Every row gives one point. Any point is a mix of the corners, with weights that add up to 1. It lies inside the corners' shape when no weight is negative. Say inside or outside, and name the corners with a negative weight.

Corners:
(1): -0.43 -1.00
(2): +0.37 +0.61
(3): -0.15 +0.24
Points:
-0.15 -0.38 => inside
+0.19 +0.33 => inside
+0.05 +0.59 => outside (1)
-0.29 -0.26 => outside (2)
-0.31 -0.27 => outside (2)
-0.35 -0.23 => outside (2)
-0.06 -0.31 => outside (3)
-0.19 -0.59 => outside (3)

Corners:
(1): +0.09 -0.09 +0.65 -0.15 -0.46 +0.06
(2): +0.16 -0.15 +0.54 -0.18 +0.35 +0.41
(3): -0.64 -0.17 -0.66 -1.06 +0.75 -0.77
(4): -0.05 +0.48 -0.71 -0.54 +0.51 -0.35
(5): -0.13 +0.69 +0.43 +0.03 -0.02 +0.10
(6): -0.21 -0.21 -0.18 +0.26 +0.25 -0.01
(7): +0.47 -0.49 +0.65 +0.58 +1.11 -0.03
Points:
-0.21 -0.11 -0.16 -0.20 +0.47 -0.24 => inside
-0.03 +0.19 -0.05 -0.33 +0.17 -0.16 => inside
-0.02 -0.01 +0.27 +0.06 +0.13 +0.01 => inside
-0.01 +0.25 +0.03 -0.29 +0.41 -0.14 => outside (6)
-0.37 +0.01 -0.48 -0.71 +0.59 -0.51 => inside
-0.06 +0.14 +0.12 -0.36 +0.38 -0.06 => outside (6)

Corners:
(1): +0.09 -0.60 +0.23 -0.39 -1.15 +0.54 -0.51 -0.06 +0.51 -0.28 +0.18 +0.63
(2): -0.89 +0.47 +0.34 +0.08 -0.69 -0.26 -0.18 +0.10 +0.39 -0.23 -0.20 -0.57
(3): +0.23 -0.22 +0.06 +0.28 +0.52 -0.40 +0.05 -0.48 -0.48 -0.42 -0.33 -0.27
(4): -0.12 +0.46 +0.23 -0.26 -0.92 +0.86 -0.49 +0.31 +0.59 -0.89 +0.05 +0.49
(5): +0.22 -0.09 -0.09 +0.17 +0.87 -0.81 +0.70 -0.33 -0.30 -0.16 +0.61 +0.13
(6): +0.04 +0.28 -0.54 -0.35 +0.88 -1.03 +0.00 +0.50 -0.27 +0.45 -1.43 -0.26
(7): -0.53 +0.15 -0.48 +0.27 +0.32 -0.44 -0.26 +0.04 -0.39 +0.28 -0.60 +0.06
(8): +0.07 -0.43 +0.86 -0.19 -0.14 +0.64 +0.36 -0.22 +0.05 +0.00 +0.25 +0.37
(9): +0.85 -0.44 +0.67 +0.08 -0.37 +0.74 -0.15 +0.44 -0.21 +0.25 +0.64 +0.50
(10): +0.09 -0.23 +0.00 -0.27 -0.12 -0.50 +0.80 +0.02 -0.58 +0.33 -0.55 -0.33
(11): +1.08 -0.21 +0.46 -0.55 -0.70 +0.97 -0.35 -0.07 +0.03 +0.49 +0.81 +0.65
(12): +0.32 -0.22 -0.67 -0.06 +0.45 -0.27 +0.58 -0.16 -0.15 +0.54 -0.69 -0.35
(13): +0.52 +0.12 +0.77 +0.07 -0.96 +0.61 -0.43 -0.25 +0.54 -0.12 +0.51 +1.05
Points:
+0.23 -0.27 +0.22 -0.16 -0.54 +0.32 -0.18 -0.02 +0.19 -0.07 +0.09 +0.40 => inside
+0.06 -0.05 +0.02 -0.11 -0.07 -0.16 -0.02 -0.07 +0.00 -0.07 -0.25 +0.09 => outside (9)
-0.06 +0.10 -0.12 +0.18 +0.56 -0.55 +0.14 -0.11 -0.20 -0.11 -0.38 -0.17 => outside (1, 10, 11)
+0.04 +0.02 +0.11 -0.10 -0.15 +0.02 -0.04 -0.09 +0.05 -0.12 -0.12 +0.15 => outside (9)
+0.17 -0.11 +0.33 -0.13 -0.26 +0.18 +0.07 -0.05 +0.06 -0.10 +0.12 +0.19 => outside (7)
+0.33 -0.13 +0.15 -0.09 -0.08 +0.11 +0.01 -0.06 -0.08 +0.12 +0.01 +0.37 => outside (2)
+0.44 -0.05 +0.25 -0.11 +0.17 -0.02 +0.13 -0.08 -0.04 +0.36 +0.04 +0.04 => outside (1, 4, 7, 10)
+0.43 -0.23 +0.11 -0.02 +0.09 +0.01 +0.13 -0.02 -0.22 +0.11 +0.00 +0.20 => outside (2)
+0.19 -0.11 -0.03 -0.15 -0.17 -0.01 -0.11 +0.01 -0.10 +0.04 -0.10 +0.07 => outside (8, 13)

Corners:
(1): -0.51 +0.13 -0.77 -0.07 +0.22 -0.60 -0.22 -0.82 -0.50 -0.08 -0.72 -0.02 -0.40 -0.20 -0.47 -0.20 -0.01 -0.34 -0.25 +0.14
(2): -0.03 -0.04 +0.27 -0.36 -0.04 -0.12 +0.60 -0.29 +0.02 -0.26 +0.69 +0.31 -0.05 -0.43 +0.19 +0.45 -0.95 -0.26 +0.10 -0.14
(3): -0.72 -0.44 -0.57 +0.13 -0.23 -0.61 -0.24 +0.25 +0.24 +0.15 -0.27 +0.05 -0.08 -0.37 -0.58 -0.39 -0.02 -0.10 -0.40 -0.68
(4): +0.70 +0.00 -0.21 -0.03 +0.02 +0.45 +0.22 -0.33 -0.11 +0.04 +0.99 +0.46 +0.10 -0.58 +0.82 +0.41 -0.38 -0.35 +0.04 -0.60
(5): -0.90 +0.38 -0.06 +0.46 -0.49 +0.68 -0.61 +0.36 -0.03 +0.02 -0.27 -0.35 +0.21 +1.02 +0.32 -0.86 -0.29 -0.50 +0.36 +0.27
(6): +0.07 +0.31 +0.48 -0.38 -0.01 +0.71 +0.14 -0.19 +0.40 -0.11 +0.39 +0.02 -0.18 -0.60 +0.54 +0.29 +0.18 +0.32 +1.05 +0.21
(7): -0.98 +0.12 -0.68 -0.01 +0.27 -0.33 -0.69 -0.07 -0.37 +0.41 +0.42 +0.03 -0.48 +0.00 -0.75 +0.04 +0.10 -0.05 -0.40 -0.21
(8): -0.26 +0.24 +0.39 -0.44 +0.17 -0.50 -0.01 +0.03 -0.71 +0.37 +0.06 +0.49 -0.13 -0.74 +0.45 +0.05 -0.32 +0.14 +0.60 -0.28
(9): -0.02 +0.21 -1.08 -0.04 +0.12 -0.38 -0.66 +0.25 -0.25 -0.39 -0.31 +0.05 -0.03 -0.21 -0.27 -0.30 -0.36 +0.33 -0.59 -0.09
(10): +0.54 -0.78 +0.20 -0.09 +0.08 +0.11 +0.85 +0.12 -0.08 -0.22 +0.60 -0.06 +0.36 -0.43 +0.20 +0.37 +0.09 -0.01 +0.27 +0.64
(11): -0.39 +0.90 +0.49 -0.10 +0.28 +0.70 +0.10 +0.61 +0.04 -0.25 -0.31 +0.58 -0.35 +0.84 +0.64 -0.87 +0.68 -0.32 +0.43 +0.20
(12): -0.21 +0.56 +0.38 +0.35 -0.14 +0.67 -0.03 +0.66 -0.39 -0.83 -0.54 -0.52 -0.18 +1.17 +0.03 -0.08 -0.13 -0.16 -0.27 -0.32
(13): +0.02 -0.31 -0.04 -0.82 +0.41 +0.01 +0.39 +0.21 -0.27 -0.35 +0.76 +0.14 +0.26 -1.02 +0.63 +0.07 -0.31 -0.13 +0.32 -0.45
(14): -0.24 +0.81 +0.13 +0.34 +0.60 +0.13 -0.13 +0.70 -0.06 -0.28 -0.19 -0.37 +0.31 +0.78 -0.21 -0.11 -0.35 -0.74 +0.71 -0.65
(15): -0.03 +0.11 -0.66 +0.26 -0.41 -0.36 -0.33 -0.07 -0.38 -0.25 -0.02 -0.22 +0.00 -0.32 -0.68 -0.55 -0.36 -0.26 -0.42 -0.20
(16): +0.25 -0.10 +0.34 -1.02 -0.01 +0.38 +0.63 -0.08 -0.02 +0.23 +0.22 +0.14 +0.32 -0.44 +0.37 +0.67 +0.13 -0.57 +0.45 +0.54
(17): -0.85 +0.00 -1.24 +0.02 -0.71 -0.50 +0.29 -0.03 +0.12 -0.37 +0.01 -0.04 +0.04 -0.40 -0.33 -0.01 +0.00 -0.05 +0.04 -0.11
(18): -0.16 -0.59 -0.52 -0.19 -0.69 -0.41 -0.39 -0.39 -0.15 -0.06 +0.32 +0.14 -0.07 +0.04 -0.61 -0.11 +0.05 +0.01 +0.24 +0.29
(19): -0.06 +0.72 +0.21 +0.19 +0.09 +0.62 +0.48 +0.25 -0.18 -0.60 -0.15 -0.57 +0.83 +1.16 +0.06 -0.40 +0.15 -0.18 +0.01 -0.25
(20): -0.37 +0.31 -0.69 +0.13 +0.04 -1.05 -0.31 -0.17 -0.28 -0.13 +0.05 -0.44 +0.02 -0.07 -0.14 +0.19 -0.10 -0.32 -0.63 -0.35
(21): -0.21 +0.40 -1.02 -0.28 -0.46 -0.53 +0.23 +0.05 -0.14 +0.29 -0.06 -0.44 -0.34 +0.31 -0.14 -0.90 +0.24 +0.15 +0.07 -0.08
Points:
-0.46 +0.21 -0.19 +0.06 -0.08 +0.06 -0.13 +0.08 -0.28 -0.13 +0.09 -0.08 +0.05 +0.33 -0.07 -0.09 +0.01 -0.39 +0.14 -0.01 => outside (2, 3, 6, 9, 21)
-0.40 +0.17 -0.48 +0.05 -0.06 -0.17 -0.25 +0.04 -0.22 -0.09 +0.04 -0.09 -0.08 +0.07 -0.24 -0.27 -0.02 -0.09 -0.03 -0.16 => outside (2, 16)
-0.28 +0.04 -0.48 -0.04 -0.10 -0.27 -0.07 -0.13 -0.15 +0.01 +0.17 -0.08 +0.04 -0.16 -0.28 +0.02 -0.17 -0.15 +0.01 -0.11 => outside (11, 12, 13)
-0.16 +0.10 -0.17 +0.02 -0.04 -0.11 -0.04 -0.25 -0.33 +0.06 +0.20 -0.17 -0.10 +0.05 -0.23 +0.10 -0.17 -0.23 -0.02 +0.01 => outside (3, 9, 11, 13, 17)

Corners:
(1): -0.76 -0.30 -0.09 +0.02 +0.12 +0.66 -0.52 +0.01 -0.16 -0.15 +0.05 +0.26 +0.07 -0.12 +0.36 -0.11 -0.18 -0.39 +0.08 -0.12
(2): +0.08 +0.89 -0.28 -0.05 +0.24 -0.15 +0.32 +1.07 -0.22 +0.11 -0.46 -0.34 +0.17 +0.52 +0.05 -0.31 +0.15 +0.10 -0.59 +0.58
(3): -0.09 -0.43 -0.03 +0.55 -0.22 +0.31 +0.05 -0.15 -0.05 +0.43 -0.01 -0.11 +0.03 +0.21 +0.29 -0.12 -0.36 +0.24 +0.15 -0.66
(4): -0.19 -0.47 +0.42 -0.49 +0.04 -0.11 -0.38 +0.08 +0.43 +0.12 -0.55 +0.73 -0.37 +0.29 -0.34 +0.71 +0.18 +0.03 +0.14 +0.27
(5): -0.42 +0.43 -0.69 +0.49 -0.62 +0.98 -0.17 -0.05 +0.45 -0.10 +0.12 +0.20 +0.51 +0.18 +0.24 +0.18 -0.27 +0.11 +0.01 -0.71
(6): -0.54 +0.37 -1.12 -0.56 +0.50 -0.26 -0.18 +1.28 -0.22 -0.11 -0.48 -0.51 -0.41 +0.14 -0.19 -0.14 +0.07 +0.04 +0.46 +0.14
(7): +0.00 -0.55 -0.02 -0.12 -0.04 -0.74 -0.02 -0.08 +0.20 +0.52 +0.02 +0.52 -0.67 +0.17 -0.05 +0.14 +0.55 +0.04 +0.15 +1.02
(8): +0.42 -0.09 +0.51 -0.10 +0.07 -0.04 -0.54 -0.30 +0.03 -0.02 +0.03 -0.52 -0.03 +0.13 -0.57 +0.21 -0.32 -0.07 -0.10 +0.49
(9): -0.56 +0.28 -0.65 -0.44 +0.82 -0.39 -0.27 +0.72 -0.80 -0.18 -0.60 -0.55 -0.18 -0.26 -0.17 +0.65 -0.53 -0.45 +0.04 +0.50
(10): +0.18 -0.10 -0.30 +0.27 -0.26 +0.72 +0.61 +0.11 +0.54 -0.35 +0.56 -0.06 -0.22 -0.01 -0.08 -0.14 -0.64 -0.17 -0.53 -0.41
(11): +0.17 -0.48 +0.08 +0.30 +0.33 +0.83 +0.01 -0.38 +0.85 -0.01 +0.45 -0.19 +0.90 +0.16 +0.42 +0.20 +0.05 -0.06 -0.67 -1.01
(12): +0.02 -0.62 -0.02 -0.75 +0.10 +0.34 -0.08 +0.03 -0.08 +0.02 -0.05 +0.23 +0.28 -0.11 -0.38 +0.49 +0.31 +0.74 +0.20 +0.52
(13): +0.04 +0.21 -0.78 +0.23 +0.09 +0.77 -0.36 -0.43 +0.37 +0.18 +0.14 +0.87 -0.29 +0.13 +0.13 -0.40 -0.08 +0.25 -0.10 -1.17
(14): +0.29 -0.24 +0.72 +0.02 -0.02 +0.06 +0.06 +0.26 +0.30 +0.53 +0.12 +0.08 -0.01 -0.06 -0.29 +0.29 +0.67 -0.10 +0.32 +0.24
(15): -0.78 +0.49 -0.72 -0.16 +0.20 -0.78 -0.23 +1.24 -0.22 -0.08 -0.33 -0.33 +0.39 -0.17 -0.46 -0.39 -0.13 -0.26 -0.09 +0.21
(16): -0.27 -0.31 +0.62 +0.48 +0.48 +0.59 +0.16 -0.60 +0.40 +0.42 +0.78 +0.30 +0.19 +0.73 +0.25 +0.11 -0.38 -0.20 -0.09 -0.56
(17): -0.06 +1.19 -0.79 +0.07 +0.44 -0.79 +0.53 +1.17 +0.21 -0.36 -0.91 -0.59 -0.23 -0.26 -0.08 -0.71 -0.14 +0.30 +0.13 +0.95
(18): -0.04 -0.45 +0.43 -0.03 -0.02 -0.28 -0.48 +0.17 -0.35 -0.48 -0.06 +0.07 -0.40 -0.04 -0.74 +0.64 +0.41 +0.33 +0.05 +0.62
(19): -0.15 +0.71 -0.85 -0.26 +0.22 -0.52 +0.07 +1.12 -0.57 -0.72 -0.02 -0.27 +0.69 -0.07 -0.04 -0.49 -0.12 -0.29 +0.32 +0.24
(20): +0.35 -0.53 +0.01 -0.09 +0.43 +0.02 +0.04 +0.02 -0.33 -0.35 -0.66 -0.28 -0.22 -0.04 -1.01 +0.20 +0.11 -0.29 -0.07 +0.96
(21): -0.02 +0.47 -0.27 +0.11 -0.33 +0.46 +0.39 -1.05 +0.32 -0.18 +0.25 -0.18 +0.17 +0.17 +0.23 -0.26 -0.21 -0.12 -0.30 -0.76
Points:
-0.09 +0.00 -0.07 -0.01 +0.23 +0.18 -0.01 +0.13 +0.06 -0.04 +0.02 -0.12 +0.17 +0.12 -0.07 +0.01 -0.13 -0.03 -0.08 -0.12 => outside (5, 7)
-0.35 +0.15 -0.32 -0.05 +0.26 -0.05 -0.08 +0.58 -0.05 -0.11 -0.15 +0.11 -0.19 +0.09 -0.13 +0.04 -0.07 -0.20 +0.06 +0.21 => outside (3, 8, 11, 12, 21)
-0.18 +0.01 -0.18 -0.04 +0.10 +0.09 -0.09 +0.24 -0.02 -0.09 -0.10 -0.06 +0.00 -0.04 -0.23 +0.03 -0.10 +0.02 +0.14 +0.04 => outside (2, 7, 11)
-0.08 +0.31 -0.22 +0.00 +0.19 -0.04 +0.08 +0.46 -0.01 -0.01 -0.22 -0.16 +0.04 +0.17 -0.07 -0.11 -0.03 +0.03 -0.15 +0.25 => inside
